Rows are points. The points of each table are mixes of a few directions, plus a little noise. How many directions does each table use, and how many do they share? Where both have some left over, give the other angles between the two spaces (their principal angles), to ten degrees, smallest first.

First, 5 rows:
| -25 | -13 |  -8 |
|  46 |  24 |  14 |
| -66 | -34 | -20 |
|  21 |  11 |   7 |
|  24 |  12 |   7 |
Second, 4 rows:
| -17 | -23 |  -5 |
|  10 |  -2 |   2 |
|  22 | -48 |   8 |
| -13 |  71 |  -8 |
Directions: first 1, second 2, shared 1

First (6 x 6):
|   7 | -71 |   8 |  74 |  13 | -15 |
|   1 |  30 | -12 | -20 |  -4 |   2 |
|  -5 |  10 |   8 | -51 |  -8 |   3 |
|  12 |  33 | -47 |  59 |   9 | -10 |
| -17 |   2 |  34 | -20 |  -3 |  22 |
|  -1 |  -5 |   7 | -41 |  -7 |  -3 |
Second (7 x 6):
|  29 | -13 |  57 | -15 | -42 |  60 |
|  41 |  -5 | -29 | -41 | -22 | -18 |
|   5 | -13 |  -4 | -24 |  -1 | -14 |
|  -7 | -34 |  19 |  31 |  11 |   0 |
|  -9 |  37 | -38 |   0 |  14 | -20 |
| -23 |  45 | -19 |  61 |  25 |   4 |
| -33 | -17 |  16 | -15 |  20 | -11 |
Directions: first 3, second 4, shared 3

First:
|  15 |   8 |  44 |  73 |  44 | -30 |   9 | -97 |
|  -2 |  -1 |  -6 | -10 |  -6 |   4 |  -1 |  14 |
|   4 |   2 |  12 |  20 |  12 |  -8 |   2 | -27 |
| -11 |  -6 | -32 | -54 | -32 |  22 |  -6 |  71 |
|  -9 |  -5 | -29 | -48 | -29 |  19 |  -6 |  63 |
|  -3 |  -2 |  -9 | -14 |  -9 |   6 |  -2 |  19 |
|   7 |   4 |  21 |  34 |  21 | -14 |   4 | -45 |
|   6 |   4 |  19 |  31 |  19 | -12 |   4 | -41 |
|  -7 |  -4 | -20 | -33 | -20 |  13 |  -4 |  43 |
Second, 10 rows:
|   9 |  -1 |  -6 | -13 | -43 |   0 |  -4 | -23 |
| -26 | -18 | -37 |  20 |  21 |  24 |  10 |   2 |
|  13 |  -1 |  29 | -33 |  25 | -25 |  24 |  11 |
|  26 |  15 |  18 |   4 | -54 | -18 | -34 |  -2 |
|   8 |  -4 |  37 | -39 |  -3 | -25 |  -6 |  -4 |
| -38 | -45 | -63 |  36 |  37 |  22 |  15 |  30 |
| -25 |   6 | -34 |  40 |  68 |  37 |  33 |  15 |
|  28 |  20 |   5 |  29 | -60 | -10 | -42 |   5 |
|  16 |  18 |  24 | -39 |  27 |  -7 |  49 | -14 |
|  -9 |  10 |  26 |  -4 | -20 |   3 | -45 | -19 |
Directions: first 1, second 5, shared 0; angles 60

First (9 x 9):
|  25 |  68 | -18 | -25 | -46 |   0 |  70 |  27 | -24 |
|   6 |   9 |   0 |  15 | -12 | -11 |  57 | -23 |   8 |
|  11 |  30 |  -8 | -14 | -18 |   2 |  19 |  17 | -13 |
|  -7 | -20 |   6 |  13 |  11 |  -4 |  -5 | -16 |  11 |
|  -2 |   3 |  -4 | -29 |   7 |  16 | -66 |  38 | -18 |
|  -3 | -17 |   7 |  29 |   5 | -12 |  36 | -37 |  19 |
| -22 | -53 |  13 |   9 |  39 |   6 | -79 |  -8 |  13 |
|   8 |  14 |  -3 |  10 | -14 |  -9 |  54 | -16 |   4 |
| -16 | -34 |   6 |  -8 |  30 |  13 | -89 |  15 |   1 |
Second, 9 rows:
| -92 |  10 |  40 |  15 |  21 |  30 |  25 | -26 |  20 |
|  55 | -17 | -23 |  -2 |  -6 | -22 | -18 |   8 |  -5 |
|  70 |  20 | -36 | -28 | -28 | -16 | -10 |  41 | -26 |
| -48 | -43 |  28 |  36 |  33 |   3 |  -3 | -48 |  32 |
|  -4 |  35 |  -3 | -21 | -16 |  10 |  13 |  24 | -15 |
| -52 |  18 |  22 |   1 |   4 |  21 |  19 |  -5 |   6 |
|  -9 |   5 |   3 |  -2 |   0 |   3 |   4 |  -1 |  -1 |
|  57 | -56 | -17 |  20 |  11 | -32 | -32 | -20 |  10 |
|  24 |  26 | -15 | -22 | -19 |   0 |   3 |  26 | -18 |
Directions: first 2, second 2, shared 1; angles 80

First (8 x 11):
| -35 |  -4 | -23 |  18 | -10 |  -3 |   2 | -32 |  19 | -12 | -35 |
|  51 | -14 |   1 |   2 |  16 | -27 |   1 |   9 | -18 |  -9 |  11 |
|  58 |  -2 |  24 | -17 |  17 |  -9 |  -1 |  36 | -27 |   7 |  40 |
|  25 | -22 | -23 |  21 |   9 | -36 |   2 | -23 |  -1 | -24 | -24 |
|  -7 |  36 |  53 | -46 |  -5 |  56 |  -4 |  61 | -15 |  46 |  65 |
| -78 |  22 |  -1 |  -4 | -24 |  43 |  -1 | -12 |  27 |  16 | -15 |
|  -9 |   9 |  11 | -10 |  -3 |  15 |  -1 |  12 |  -1 |  11 |  12 |
|  -5 | -26 | -42 |  35 |   1 | -38 |   4 | -50 |  16 | -34 | -53 |
Second:
|   2 |  12 |  30 |  -4 |   9 |  20 |   8 |  35 |  35 | -25 |  24 |
| -18 | -14 | -28 |  47 | -26 |   7 |   2 | -17 |  23 |  -2 | -40 |
| -24 |   5 |  18 |  10 |   2 |  23 |  10 |  12 |  52 | -47 |  -3 |
|   2 |   0 | -13 | -32 |  27 | -43 |  -2 | -34 | -24 |  -6 |  -2 |
| -26 |   9 |  24 | -18 |  11 |  16 |   6 |   5 |  25 | -36 |   8 |
| -16 | -40 | -44 |  45 | -56 |  16 | -19 | -45 | -57 |  38 | -64 |
| -18 |   4 |  40 | -18 |   7 |  34 |   5 |  21 |  22 | -46 |  16 |
| -12 | -20 |   2 |   7 | -27 |  30 | -10 |  -9 | -34 |   2 | -19 |
|  94 | -17 | -17 |  34 |  -4 | -32 |  -3 |  33 | -34 |  47 |  18 |
|  24 |  22 |   0 | -34 |  30 | -36 |   1 |   6 | -13 |  27 |  34 |
|  -9 |  39 | -12 | -36 |  26 | -36 |   3 |  -5 |   5 |  47 |  28 |
Directions: first 2, second 5, shared 2

First, 11 rows:
|  16 | -22 |  10 | -13 |  -1 |  -6 |  -4 |  21 |  -5 | -11 |  -1 |  -1 |
|  25 | -39 |  19 | -20 |  -2 |  -9 |  -7 |  36 |  -8 | -18 |  -2 |  -2 |
| -42 |  64 | -31 |  35 |   3 |  17 |  13 | -60 |  14 |  32 |   6 |   3 |
| -51 |  78 | -37 |  43 |   4 |  20 |  16 | -73 |  16 |  38 |   5 |   3 |
|  62 | -94 |  45 | -52 |  -4 | -25 | -20 |  89 | -18 | -47 |  -8 |  -4 |
| -44 |  67 | -31 |  38 |   3 |  16 |  15 | -63 |  13 |  33 |   5 |   2 |
| -27 |  41 | -19 |  23 |   2 |  11 |   9 | -39 |   9 |  21 |   3 |   1 |
|   1 |  -2 |   1 |  -1 |  -1 |  -1 |   0 |   1 |   0 |  -1 |   0 |   0 |
|  17 | -27 |  13 | -15 |   0 |  -8 |  -6 |  26 |  -5 | -13 |  -2 |  -1 |
|  17 | -25 |  12 | -15 |  -1 |  -7 |  -6 |  24 |  -7 | -13 |  -2 |  -2 |
|  26 | -41 |  19 | -22 |  -2 | -10 |  -9 |  38 |  -9 | -21 |  -3 |  -2 |
Second, 8 rows:
| -55 |  -3 |  28 |  20 | -51 | -42 | -21 | -18 | -17 | -25 |  -8 |  12 |
| -46 |  -5 |  39 |   4 | -40 | -30 |   4 | -28 |  -8 | -33 | -15 |  29 |
|  33 |  25 |  -7 | -25 |  41 |  38 |  29 |   1 |  22 |  33 |   0 |  -2 |
|  55 | -25 | -15 | -55 |  10 |  13 |  14 |   4 |  24 |  -3 |   4 | -29 |
|  47 |  -1 |   6 | -17 |  53 |  17 | -13 |  42 |  -5 |  27 |  -1 |  -8 |
| -23 |   8 | -16 |  40 | -26 |  11 |  11 |  38 |  -3 |  12 |  13 |   2 |
|  40 |  20 | -27 | -31 |  34 |  11 | -17 | -13 |  16 |  35 |   6 | -42 |
| -51 | -19 |  -8 |  63 | -19 | -18 |  -6 | -26 | -28 | -46 |   1 |  37 |
Directions: first 1, second 6, shared 1

First:
|  28 | -12 | -16 | -26 |   3 |  16 | -14 |  13 | -27 | -46 |  61 | -69 | -53 |  21 |
| -27 |  14 |  35 |  13 | -51 | -33 | -12 | -26 |   7 |  33 | -22 |  40 |  59 | -39 |
| -18 |  -4 | -25 |  27 | 104 |  17 |  38 |  30 |  -7 |   0 | -36 |  36 | -16 |  28 |
|  13 |  -3 |   5 |  -1 | -55 |  -7 |  -9 | -21 |  35 |  46 | -19 |  13 |   8 |  -8 |
|  -9 |  19 |   8 |   6 |   3 |   3 |  20 |  -2 |  21 |  -2 | -33 |  32 |  37 | -10 |
|  11 |   4 |  10 | -25 | -36 |  -3 | -17 |  -6 | -16 | -36 |  43 | -43 |  -2 | -10 |
|   7 |  -9 | -28 |   8 |  57 |  23 |  23 |  19 |  10 |   5 | -17 |   7 | -33 |  32 |
|  -4 | -10 |  11 |   0 | -26 | -18 | -24 |  -9 | -23 |   3 |  25 | -18 |  -3 | -11 |
Second:
|  -4 |  -8 |  21 |  -4 |   1 |  -7 |   8 |  11 | -18 |  11 |  -4 |  15 |  -4 |  -7 |
| -19 |  11 | -28 |  28 |  19 |  -7 | -24 | -21 |   3 | -11 |   8 | -13 |  16 |   5 |
|  17 |  24 | -67 |  13 |   4 |  28 | -17 | -30 |  63 | -25 |   2 | -37 |   8 |  28 |
|  -3 | -10 |  55 | -27 | -34 | -20 |   1 |  15 | -48 |  -8 |  23 |  -1 |   1 | -29 |
|  36 |   7 | -29 | -18 | -11 |  34 |  17 |   2 |  53 |  -2 | -16 |  -9 | -15 |  23 |
|  42 |  -9 | -27 | -15 |  18 |  44 |  52 |  23 |  65 |  40 | -58 |  34 | -37 |  36 |
| -34 |  -8 |  31 |  16 |  11 | -33 | -15 |   2 | -54 |   5 |  13 |  13 |  12 | -22 |
|   0 | -24 |  45 | -14 |   5 |  -8 |  33 |  33 | -29 |  36 | -24 |  45 | -19 | -10 |
| -34 |  19 |  -3 |  20 | -14 | -31 | -56 | -35 | -35 | -46 |  54 | -48 |  38 | -22 |
Directions: first 4, second 3, shared 2; angles 80

First:
|  16 | -15 |   5 |  24 | -34 |   1 |   4 |   0 |  26 | -21 |  61 | -29 |  26 |  -9 | -32 |  23 |   1 |  57 | -43 |  42 |
|  30 | -37 |  38 |  26 |  69 | -26 |  33 |   0 | -23 |  11 |  14 |  51 | -13 |  37 |  24 |  39 |  21 |  33 |  59 |  30 |
|  70 |  13 |  17 |   6 |  44 |  -2 | -25 | -24 |  13 | -15 | -14 | -10 |  37 |  -6 | -22 |  -2 |   2 |  23 |  45 |   0 |
| -33 | -21 | -17 |  -4 |  -2 |  -1 |   1 |  20 | -37 |  18 |  12 |  52 |  14 | -25 | -21 | -17 | -43 | -22 | -32 |  13 |
| -15 |  28 |   5 | -33 |  10 |  46 |  11 |   2 |  24 |  10 | -42 | -32 | -45 |  12 |  35 | -17 |  -4 | -47 |  36 | -75 |
|  23 | -20 |  14 |  24 |   1 | -20 |   5 |  -8 |  -3 | -11 |  32 |   2 |  20 |  12 | -13 |  24 |  16 |  40 |  -2 |  41 |
| -20 |  42 | -27 | -23 | -20 |   0 | -16 |   4 |  30 |   2 | -47 | -32 | -34 | -15 |  30 | -20 |  21 | -24 |  -7 | -39 |
| -22 |  24 |  -7 | -20 | -49 |  18 | -16 | -24 | -10 | -10 | -29 | -45 |   6 |  26 |   0 | -23 |  10 | -53 |  -1 | -32 |
| -49 | -15 | -29 |   0 | -19 | -15 |   5 |  30 | -19 |  18 |  14 |  42 |  -9 | -31 |  -2 |  -8 | -22 |  -7 | -52 |  19 |
Second (8 x 20):
|  31 |  -7 |  27 |  16 | -46 |   6 | -13 | -50 | -10 | -37 |  27 | -57 |  54 |  50 | -37 |  12 |  23 |   8 |   5 |  25 |
|   0 |  -7 |  10 |  -4 |  19 |  18 |  12 |   3 |  -1 |   7 |  -1 |   9 | -12 |   5 |   6 |   1 | -13 |  -9 |  18 | -17 |
| -12 | -58 |  29 |  18 |  30 |  18 |  46 |  24 | -24 |  19 |  62 |  54 |  -5 |   9 | -11 |  27 | -40 |  22 |   0 |  26 |
|  33 |  32 |  -9 |  -5 | -14 | -12 | -42 | -31 |   2 | -20 | -35 | -34 |  34 |  -1 | -17 | -20 |  17 | -10 |  10 |  -4 |
|   3 |  23 | -56 |   5 |   8 | -63 | -47 |  19 |  -2 |   8 | -29 |  48 |  20 | -73 | -13 | -24 |  -2 |  20 | -44 |  36 |
| -43 | -20 |  13 |  -5 |   1 |  27 |  50 |  27 |  11 |  18 |  22 |   5 | -59 |  19 |  38 |  22 |  -3 |  -3 |  -1 | -21 |
|  13 |  57 | -16 | -32 |  13 |  11 | -30 | -12 |  27 |  -1 | -78 | -35 | -21 |  -9 |  26 | -34 |  14 | -43 |  37 | -65 |
| -22 | -21 |   0 |  10 | -12 |  -6 |  22 |  16 |  -2 |   6 |  32 |  14 | -15 |   1 |   7 |  18 |   2 |  19 | -23 |  21 |
Directions: first 6, second 4, shared 4
